Rows are points. Each copy is the shape, with its points in the same order, stretched, turned, moved and blurred by noise. Say if it was mirrored as well.

Shape (6 x 3)
[[ 0.4 -2.0 -4.4]
 [ 2.8 -0.9  3.5]
 [-3.9 -1.7  3.3]
 [-3.0 -3.8 -4.3]
 [ 0.1  2.2 -4.4]
 [ 2.4  1.9  4.1]]
Copy 1 (6 x 3)
[[-5.7  2.2 -0.4]
 [ 0.8 -4.4 -0.4]
 [ 2.7  2.9 -2.6]
 [-5.9  5.9 -3.2]
 [-2.4  3.1  3.0]
 [ 3.3 -3.9  2.4]]
Copy 1 is: mirrored
Copy 2 (6 x 3)
[[-0.3 -3.1  2.0]
 [ 3.3  2.9  0.9]
 [-0.4  1.5 -3.3]
 [-3.3 -3.3  0.5]
 [ 2.6 -4.7  0.0]
 [ 5.4  2.6 -0.6]]
Copy 2 is: only turned

Shape (9 x 4)
[[ 0.2 -1.7 -4.7  1.0]
 [ 2.5 -4.0  1.7 -3.8]
 [ 4.6  4.4 -4.7  0.3]
 [-1.5  0.0 -4.8 -3.7]
 [-3.1 -2.0  2.7  1.9]
 [-2.9 -3.0 -5.1 -1.0]
 [ 3.3  1.2  1.5  1.4]
 [ 3.2  4.8  0.6  0.3]
 [-0.8  0.6  0.9 -4.0]]
Copy 1 (9 x 4)
[[-2.0  4.2 -1.0  2.2]
 [ 1.2 -1.1  4.9  1.1]
 [-3.3 -0.7 -5.4  3.8]
 [-6.6  3.1  0.0  1.2]
 [ 1.8  2.1  0.5 -3.5]
 [-3.5  4.7 -0.1  1.1]
 [ 1.3 -1.8 -1.4 -0.2]
 [-1.1 -2.5 -3.5  0.0]
 [-3.0 -0.3  1.4 -0.8]]
Copy 1 is: only turned
Copy 2 (9 x 4)
[[-2.9 -1.2 -0.6  5.0]
 [ 1.2 -0.3 -6.4 -4.5]
 [ 0.3 -8.2  5.9  3.8]
 [-6.9  0.6  2.3  0.1]
 [ 4.8  6.0 -1.4 -0.9]
 [-6.2  2.9 -1.3  3.3]
 [ 6.7 -3.2  0.7  0.3]
 [ 5.5 -3.9  5.6 -0.9]
 [-0.3  2.0  1.3 -5.4]]
Copy 2 is: mirrored
Copy 3 (9 x 4)
[[-4.2 -0.7 -1.1  2.7]
 [ 3.0 -0.3  1.4  4.4]
 [ 1.2  1.1 -8.5 -1.1]
 [-4.0 -4.0  1.1  2.8]
 [-1.5  2.1  3.8  1.1]
 [-7.2 -3.4  3.2  4.0]
 [ 3.9  3.1 -4.1 -0.4]
 [ 3.9  2.6 -6.4 -2.1]
 [ 0.9 -1.5  1.5  1.0]]
Copy 3 is: only turned
Copy 4 (9 x 4)
[[-0.2 -1.6 -0.5 -2.7]
 [-0.1  6.3 -1.6 -0.6]
 [-3.9  0.5  3.2 -2.5]
 [-3.5  0.6 -2.0 -0.9]
 [ 3.9 -1.4 -0.4  1.8]
 [-0.6 -2.0 -3.2 -1.7]
 [ 1.0  1.9  2.7 -0.1]
 [-1.7  1.4  3.8  0.7]
 [-1.8  3.4 -0.7  1.8]]
Copy 4 is: mirrored

Shape (10 x 6)
[[-1.8 -1.6  2.5 -1.6  6.7 -4.5]
 [ 1.2 -2.2 -1.9  2.8 -3.3  0.4]
 [-1.4 -1.3 -0.8  1.0  4.4  0.4]
 [-3.3 -2.8 -1.4 -0.6 -1.7  0.9]
 [ 4.2 -3.0 -1.2  0.8  6.3 -0.7]
 [-2.8 -0.1  7.3  3.7 -2.2 -0.2]
 [-3.2 -1.5  0.5  2.8  2.5 -0.5]
 [ 0.9 -2.9 -0.9  2.5 -3.2 -2.3]
 [-2.1  3.0  3.1  3.1 -3.3 -0.3]
 [ 3.4 -2.6  1.6 -0.9 -2.4 -1.6]]
Copy 1 (10 x 6)
[[ 0.1 -2.4 -4.7  3.5  2.2  4.0]
 [-1.1 -1.4  1.7 -6.8 -3.0 -1.0]
 [-0.2  0.9 -2.1 -2.6  2.2  3.3]
 [-2.7 -0.8  3.9 -2.0  2.4 -0.9]
 [ 5.2 -1.9 -3.6 -4.6 -1.0  8.0]
 [-9.5  3.0 -0.2  1.0 -6.6 -3.5]
 [-4.6  1.0 -1.9 -2.9  1.0  0.8]
 [-1.8 -3.4  0.2 -5.1 -3.5 -1.4]
 [-6.0  3.0 -2.0 -0.6 -4.1 -7.0]
 [ 1.3 -3.1  1.2 -1.6 -5.3  0.9]]
Copy 1 is: only turned
Copy 2 (10 x 6)
[[-0.6 -4.2  6.0  2.2  4.4  0.8]
 [-1.9  5.0 -3.4 -1.2 -0.2  3.0]
 [ 1.7  1.0  0.9  1.1  4.3 -1.6]
 [-3.1  2.1 -3.0  1.9  2.6 -2.2]
 [ 4.2  3.0  4.6  2.5  2.8  2.4]
 [-3.2 -3.7 -5.0 -4.7  0.7  6.1]
 [-0.5  0.3 -1.0 -1.3  4.4  0.5]
 [-3.8  3.2 -0.5 -1.5  0.1  4.8]
 [-1.9 -1.0 -4.3 -5.9 -1.2  1.6]
 [-1.7  1.5  1.0  1.8 -1.9  6.2]]
Copy 2 is: only turned

Shape (11 x 8)
[[-0.4  5.2  0.3  2.1 -0.4  0.2  1.2 -2.0]
 [ 2.0 -0.4  2.3  3.1 -2.7  2.8 -0.4 -2.6]
 [ 0.1  0.4  2.5  2.4  1.8  6.9 -2.4 -2.3]
 [-1.7 -2.4 -0.4 -2.7 -1.3  0.1  0.0  4.7]
 [-2.5 -2.6  2.8 -1.0  3.0 -6.2  0.0 -5.6]
 [ 1.8 -0.6 -2.5 -0.4  1.0 -0.9  2.1 -0.6]
 [ 1.0  1.5 -3.4  0.3  1.3  5.2 -0.5  0.6]
 [ 2.3  0.2  3.4  0.6  1.9 -0.9 -0.6  2.7]
 [ 1.8 -0.7 -2.3  2.5 -2.4  0.0 -0.3  2.1]
 [-2.1  3.1 -2.5  1.4  3.2 -0.2 -1.3  5.9]
 [-4.9  2.3 -0.9  5.5 -1.2  4.3  4.9  3.5]]
Copy 1 (11 x 8)
[[ 0.2  4.5 -3.1  0.6  0.4 -1.2 -3.6 -2.9]
 [-2.9  2.8  3.8  0.4  0.5  2.3 -2.7 -0.1]
 [-2.7  2.1  0.4 -3.6  4.8  3.6 -3.2  0.8]
 [ 1.1  0.7  1.6  0.5 -2.4 -1.6  2.1  1.4]
 [ 6.3 -5.6 -0.4  6.2  2.8  0.6 -1.5 -2.1]
 [ 1.5 -1.8  0.1  2.8 -4.4 -1.5 -2.3  0.3]
 [-1.1  3.0 -1.4 -2.6 -2.3 -0.1 -3.3  1.6]
 [-0.8 -1.3  0.5 -0.4  1.9 -2.3  1.1 -2.5]
 [-1.4  1.8  3.7  0.1 -4.9 -0.5 -1.1 -1.7]
 [ 0.6  2.0 -5.1 -2.9 -2.3 -3.8  0.4 -3.7]
 [-6.3  8.6 -5.0 -3.0 -5.2  0.4  1.1 -3.7]]
Copy 1 is: only turned
Copy 2 (11 x 8)
[[ 2.0  1.4  3.6  0.0  5.5  1.2 -3.4 -0.2]
 [-2.9 -0.9 -1.7 -0.5  7.2  3.7  0.9  1.9]
 [ 2.7 -2.6 -4.7  1.1 10.8  4.8  5.1  2.1]
 [-3.2  0.3 -0.3 -1.4 -5.4  0.0  8.0 -3.6]
 [ 0.0 -5.2  1.2 -9.1  0.7 -5.0 -4.5  2.5]
 [-1.5 -0.1 -3.8 -1.0 -2.4  0.2 -2.2 -0.1]
 [ 2.0  2.2 -6.5  2.3  2.5  3.6  3.1 -1.6]
 [ 0.3 -2.6  1.8  1.4 -1.1  2.4  3.4  5.1]
 [-4.2  3.4 -2.0  0.5 -1.0  1.5  1.9  1.5]
 [ 2.9  4.0  1.8  2.9 -2.2 -0.8  6.0  2.1]
 [-5.4  1.9  2.0  4.6  8.2 -1.2  6.1 -2.5]]
Copy 2 is: only turned
Copy 3 (11 x 8)
[[ 2.9  6.6 -0.6  1.0 -1.0 -0.6  0.5  2.1]
 [-3.4  3.1  1.8 -1.1 -2.6  4.5  0.3 -2.2]
 [-4.7  2.1 -2.8 -6.7  0.4  2.1 -0.2 -4.0]
 [ 3.6 -5.2  2.2  2.6 -0.1 -3.1 -3.4 -1.2]
 [-0.2 -1.2 -2.4  4.9  7.8  2.8 -1.2  5.9]
 [ 1.5 -1.2 -1.6  1.8 -3.2 -0.1  2.0  3.0]
 [ 0.9 -0.1 -2.2 -3.5 -3.4 -2.2  2.7 -2.2]
 [-2.3  0.4 -1.7  3.0 -1.4 -0.6 -3.4  0.2]
 [ 2.7 -0.6  1.5  2.7 -6.2  1.2  0.0 -3.1]
 [ 7.4 -0.8 -4.4  1.5 -2.7 -5.6 -3.6 -1.9]
 [ 9.3  2.3 -1.9 -5.9 -6.7 -0.6 -5.2  1.4]]
Copy 3 is: mirrored

Shape (15 x 9)
[[ 1.9 -3.4 -2.7 -8.0  2.3 -0.9  1.2  3.2 -2.4]
 [ 4.6  4.2 -1.3 -4.4 -3.2  2.9 -3.7  0.2 -4.8]
 [ 3.0 -1.2  1.3 -0.5 -1.0 -0.1  4.5  1.9  3.9]
 [ 5.9 -0.3  2.3  1.5 -1.7  0.7  2.8  1.2 -2.8]
 [-1.4  4.7 -4.4 -0.2  2.5  0.3  1.5 -4.5 -0.7]
 [ 3.8  4.6  0.5 -0.1 -4.7 -4.1  4.5  3.9 -1.5]
 [-1.4  2.6  2.2  0.6 -0.2  3.5 -4.5  2.2 -4.4]
 [-4.0  2.1  2.3 -4.1 -4.6  1.1 -2.8  0.1  1.6]
 [ 3.4  5.1  2.5 -4.1  0.6  0.4 -3.1  3.1  3.0]
 [-0.4 -3.3  0.5 -5.9  1.5  4.2  2.8 -3.5 -3.2]
 [-2.2  5.9 -6.0  1.5 -0.8  2.2 -3.9 -2.8  1.0]
 [-1.8 -2.2  1.1  2.3  0.0 -3.8  1.1  1.4  4.6]
 [-3.0  5.2 -3.6 -1.5 -0.6 -2.0 -3.9  5.6 -0.4]
 [-3.5 -2.6 -6.9 -3.0 -0.9  2.5 -0.2 -1.3  0.4]
 [ 2.0  0.5 -2.0  0.5  2.8 -4.2  0.7 -3.0  4.3]]
Copy 1 (15 x 9)
[[ 0.5 -6.8 -6.2 -4.7 -1.4  2.6 -3.6 -1.6  4.0]
 [ 3.1  4.2 -5.0 -6.4 -1.3 -3.3 -1.5 -2.4  4.6]
 [ 1.7 -0.4  1.1 -3.8  1.8  1.4 -1.3  3.1 -4.0]
 [ 5.6  3.3 -3.5 -3.2 -0.2 -0.6 -2.2  1.4 -5.4]
 [ 2.8 -4.3  2.5  2.4 -0.3 -5.0  0.1  4.2  6.8]
 [ 4.3  6.0  1.0 -4.8 -3.5 -3.8 -4.4 -0.6 -5.3]
 [-1.0  4.3 -4.9  0.4 -1.5 -2.6  0.7 -1.3  0.9]
 [-2.5  3.4 -0.4 -3.7 -3.2  0.8  4.0 -1.1  3.2]
 [-0.8  0.1 -0.3 -6.6  2.0 -3.8  1.9 -3.3  0.2]
 [ 2.0 -5.6 -6.2 -2.8 -2.0  2.3  1.0  4.5  4.7]
 [ 0.1  1.3  4.0  2.5  1.7 -4.4  0.1  1.6  8.4]
 [ 0.0 -2.0  2.9  1.8  0.3  2.6  1.5  0.2 -3.1]
 [-3.4  2.5  0.8  0.1 -1.6 -3.6 -2.6 -4.0  4.1]
 [-1.3 -3.3 -0.6  1.0  0.1  3.5 -2.3  3.5  8.8]
 [ 4.0 -6.9  4.0  0.5  2.3 -0.6  1.9  0.4  1.8]]
Copy 1 is: only turned
Copy 2 (15 x 9)
[[ 0.0  4.7 -1.6  1.6 -4.2  1.5  1.4 -5.0 -0.7]
 [ 2.2 -2.6  0.7  0.9  4.6  2.0  5.9 -2.0 -2.3]
 [ 3.2  1.7  2.4  2.9 -2.4  0.9 -5.2 -0.4  4.6]
 [ 2.3 -0.4  2.2  1.2  0.6  3.1  1.4  1.7  2.9]
 [-6.1 -2.0  1.5  2.4  3.1  0.1  2.0 -0.3 -2.4]
 [ 3.2 -3.1  0.3  3.7 -3.9  2.6 -2.6 -3.7  6.2]
 [ 1.2 -1.6 -0.4 -3.9  5.1  4.6  0.2 -0.6 -3.5]
 [ 2.4 -0.4  0.9 -3.2  0.0 -0.8 -4.0 -7.0 -1.3]
 [ 3.7  1.3 -0.4  2.6  3.5 -0.7 -2.3 -3.7  0.9]
 [-3.7  3.7  3.4 -2.2  0.5  1.2  3.0 -3.3 -2.5]
 [-2.4 -4.6  3.0  2.7  4.3  0.7  0.9  1.3 -6.0]
 [ 0.9  1.5 -0.3  1.3 -3.2 -0.6 -7.4 -0.8  2.9]
 [ 1.8 -1.4 -3.1  1.9 -0.8  3.9 -4.0 -3.6 -2.3]
 [-0.5  0.8  2.1  0.8 -2.6  1.5 -0.1 -0.8 -5.4]
 [-2.8  1.0  0.0  5.0 -0.3 -3.5 -1.8  1.1  1.2]]
Copy 2 is: mirrored
